Rows are points. A path goes straight from each point to the next, and from the last back to the first. The post is the endless flat space through its rows: a point in 2 columns, a line in 3, a plane in 4, and so on, so that a path can go around it. Count how often the path circles the post. Going back the other way cancels.

Post (2 x 3)
[[ 19  31  31]
 [ -1 -20 -25]]
Path (17 x 3)
[[ 15 -39 -37]
 [ 38  -6 -27]
 [  9  63   5]
 [-47  16  -5]
 [-29 -68 -63]
 [ 47   9  32]
 [ 34   9 -13]
 [ 29  38 -25]
 [-39 -11 -32]
 [-20 -24  13]
 [ -8 -39 -26]
 [-35 -19   4]
 [  0  59  20]
 [ 21  13 -40]
 [ 68  29  43]
 [ 12 -27  15]
 [ 25  37  79]]
Times around: 1

Post (5 x 6)
[[  4  37  29  11 -32 -38]
 [-13 -21 -26  21   2  12]
 [-40  11 -55  14   8  17]
 [ 11  39  58 -18 -17 -20]
 [-25 -18  -3   9  -3 -24]]
Path (26 x 6)
[[-21 -27  28  -7 -62 -62]
 [-26 -38  -1 -11 -20 -22]
 [  6 -23   5  35 -26  60]
 [-21  49   5 -34  -8  15]
 [-16 -11 -33   0  12   5]
 [  1 -25  13 -20 -13 -18]
 [-24 -15  -3  22 -24 -18]
 [-13  -6  24  -1  12   2]
 [-49  15 -28  70 -12  -5]
 [ -9  57  47 -12  42  20]
 [  1 -36 -20  20  20 -23]
 [ 41  57  20 -27  -3  -1]
 [-19 -15  43   7  16 -50]
 [ 19 -35  48  46  -3  10]
 [-26 -18 -15  43 -46  -7]
 [-10  70 -10  38 -36   2]
 [-15  27 -22  65   8 -29]
 [-23 -54 -11  21   8 -79]
 [  0   6 -43  95 -17 -47]
 [-12  29  -4  25  -8  16]
 [-50  50 -27   6 -32  24]
 [ 16  24  32 -38 -18 -31]
 [-13 -32 -30  12  20  -1]
 [-24  12  16  32  10 -58]
 [-33 -37   2  24  -6 -18]
 [-28   0  91   1 -19 -38]]
Times around: 1

Post (8 x 9)
[[  9  15   6  -1   3 -14   2  10 -21]
 [ 28  12  23  21 -38  31 -18  -4 -16]
 [  4  -7  34   2 -20 -31   7 -30 -16]
 [-14 -31  31   7   0  29 -20 -44  -7]
 [ -1   3  22  35  11  -9  20  18 -12]
 [ -9  31  12  17   5 -28  -4  58  24]
 [-36  16  40  -7  28  13  17  16  25]
 [-11  -3  17 -34  30 -26  16  46  16]]
Path (30 x 9)
[[ -4 -35  42  26  -8  11  27  21  -2]
 [ 28   0  29 -32 -20 -26  33  -3 -13]
 [  7  46  13  20   8 -22  -6  34  43]
 [  0   2  74   0  21 -14  25  -7   5]
 [ 13  36  41   0  26 -27  65  42 -56]
 [-39  24  46   2   5  44  23  31  13]
 [ 12 -24 -12 -23  15  14  -2  36 -14]
 [ 17 -33   2 -45  -9  13 -29 -61  -8]
 [  9 -36  12 -31  20 -57  12  -6 -16]
 [ 37  24  32 -17 -10  55 -39  -1 -21]
 [-11 -29  30 -30  30 -22  26   0 -29]
 [-34  27   3  57  -1  95  -4  15  -9]
 [ 12 -12  17  19   0   0  23  15  -9]
 [ 45  36  49 -25 -32 -13  56  46  21]
 [  7  16  23  34 -27 -25 -44  31  35]
 [-22 -34  20  17  14 -40 -40  10  12]
 [-20  25  43  29 -14  36  -2  26  19]
 [-22  -5  15  20   0 -10  38  54  11]
 [ -8 -28  -8  10   8   4   3  -5  14]
 [-17  -3  62  43  -3 -14  29 -56  -8]
 [-40 -14  28  50  15 -62 -33  41  49]
 [  9 -31  30 -18 -14  19 -11  -5 -47]
 [-50  30  31  40 -26  28 -34  58  62]
 [ -7   7 -11  -8  -8 -47  21  27 -11]
 [ 28 -30  -5  17 -22  45 -34  38 -23]
 [-22  37  58 -13 -12  -7  15 -38  -5]
 [-18  35  37   9   8 -27  14 -29 -10]
 [ 20  40  44 -11  22  34  35  19  14]
 [ 15  10  25 -13   1 -36  12  13 -20]
 [-24  22  54  11 -23  37  -7  18  11]]
Times around: 4
